Each row of a before or after table is a point. The points were changed in one or more steps. Then noise was added and the rows were shuffled. The steps act on how far a point lies along the listed directions, d1 being the first. What was done? A step turns or swaps two directions, mirrors them in a line or flattens them onto one, adds a multiple of one to another, or multiplies one. Angles are multiples of 10 degrees, from the lower direction toward the higher: turns from -170 to 170, lines from 10 to 170 but not 90. Use the fewest steps. Two steps may share a direction if one is a turn and the other turns, adds or multiplies; they go together, in the order done. Otherwise the lowest direction goes first.
In the rows, zero is written as 128.

Directions:
(1): [100 182 146]
(2): [111 139  68]
Before (13 x 3):
[[117 113  63]
 [131 135  78]
 [145 111 157]
 [130 164 179]
 [130 119  72]
 [132 120 173]
 [134 120  99]
 [123 164 184]
 [134 138 173]
 [112 121  67]
 [119 160 136]
 [147 109  70]
 [ 85 181 149]]
After (13 x 3):
[[132  92  97]
 [ 59 241 170]
 [104 190 144]
 [149  85  93]
 [ 93 209 171]
 [104 213 172]
 [151 101 128]
 [118 125 153]
 [127 155 153]
 [167  73  89]
 [142 116  97]
 [143  81  93]
 [144  99 114]]
Steps: multiply d1 by 2; multiply d2 by 0.4

Directions:
(1): [ 81  78  90 140 172 150  86 160 109]
(2): [177 114 136  70 194 126 108  95 134]
(3): [151 146 128 195 181 140 145 141 184]
(4): [ 84 164 124 111 116 158  79  88 185]
Before (12 x 9):
[[111 150 119 174 156 132 124 136 159]
 [133 158 134 147 103 127 141 136 136]
 [ 85 114 118 105 151 145  96 137 126]
 [200  94 151 110 147  93 159 134  95]
 [120 144 138  99 103 115 127 119 134]
 [134 142 139 140  81 107 148 136 121]
 [119 132 130 132 104 123 140 119 121]
 [110 130 114 135 109 133 140 145 103]
 [110  98 106 145 138 128 121 182  66]
 [118 156 123 114  83 133 136 114 130]
 [139 148 150 134 131 150 141 124 175]
 [135 134 135 137 136 134 139 139 141]]
After (12 x 9):
[[ 68 160 132 220  47 127 184 187 127]
 [191 130 136  59 198 128  98  91 139]
 [163 107 133 102 193 116 128 130 128]
 [110 174 132 134 120 131 117 106 168]
 [166 118 135  96 169 122 132  98 126]
 [205 118 125  78 218 127 130 104 131]
 [ 94  74 113  86 104 124  86 137  81]
 [156 145 134 104 125 124 147 115 116]
 [124 132 136 107 137 137 115 121 139]
 [ 96 172 139 156   9 110 164 163  83]
 [212 105 144  34 208 105  97  82 127]
 [144 117 139  94 186 161 100 110 175]]
Steps: turn d1 and d2 by -120 degrees; multiply d2 by 3; swap d3 and d4

Directions:
(1): [ 98  79 109 117  49 160 169 131 119 124 127 176  95  81]
(2): [ 65  96  54 166 151 162  96 125 106 107 160 124 151 165]
(3): [115 168 129 137 104 131 148 126  59  89  43 136 168 150]
(4): [145  92 114 121 147  69 148  96 161  40 133 152 166 106]
Before (13 x 14):
[[140 118 136 130 178 139 112 147 143 195 152  98  99 146]
 [135  91 111 123 116  98 155 106 150 105 127 149 140 100]
 [102 130  75 142 223 125  57 121 163 106 176  81 193 187]
 [ 89  70  53 157 176 155  73 130 145 133 242 117 122 161]
 [126 135 107 152 156 123 109 104  73  94  77 100 212 193]
 [157 111 117 132  81 133 144 143 109 120 136 138 119 110]
 [100  86 108 120 104 180 125 135 155 182 195 146 105 109]
 [196 141 153 113 212  78 104 103 178 135 154  80 141 152]
 [108 163 121 161  68 200 119 139  59 163  35 102 104 167]
 [159 165 133 112 147  99 142 137 105 102  84  99 165 140]
 [168 133 146 118 100  56 165  99 153  81 126 158 122  83]
 [ 60  81  58 139 110 149 117 126 111  66 169 150 149 118]
 [134 192 153 148 180 131  91 151  85 152 103  83 162 190]]
After (13 x 14):
[[147 153 125 108 107 111 161 142  97  96  66 121 150 125]
 [114 182 142 146 134 146 116 149  51 130  71 110 170 183]
 [104  98  60 165 214 132  64 120 142 114 221 100 148 185]
 [116 102 109 123 149 160  97 130 169 175 214 122 119 129]
 [ 72  67  57 133 123 126 108 116 139  65 186 149 147 113]
 [ 96 151  84 145 212 115  68 116 126  67 123  85 228 196]
 [193 180 165 119 197  82 108 101 135 109  89  74 170 176]
 [ 92 119 102 159  51 220 126 137  73 168  67 120  76 146]
 [175 137 161 115 100  57 168 102 159  94 134 148 111  82]
 [161 104 118 130  86 135 138 146 124 132 150 132 111 111]
 [134 141 134 134 189 133 105 146 128 186 125  78 127 161]
 [149  93 120 117 124  91 145 108 160 114 136 143 132  97]
 [105 109  98 140 107 142 137 104  60  69  65 129 199 160]]
Steps: turn d1 and d3 by -40 degrees; turn d2 and d4 by 10 degrees
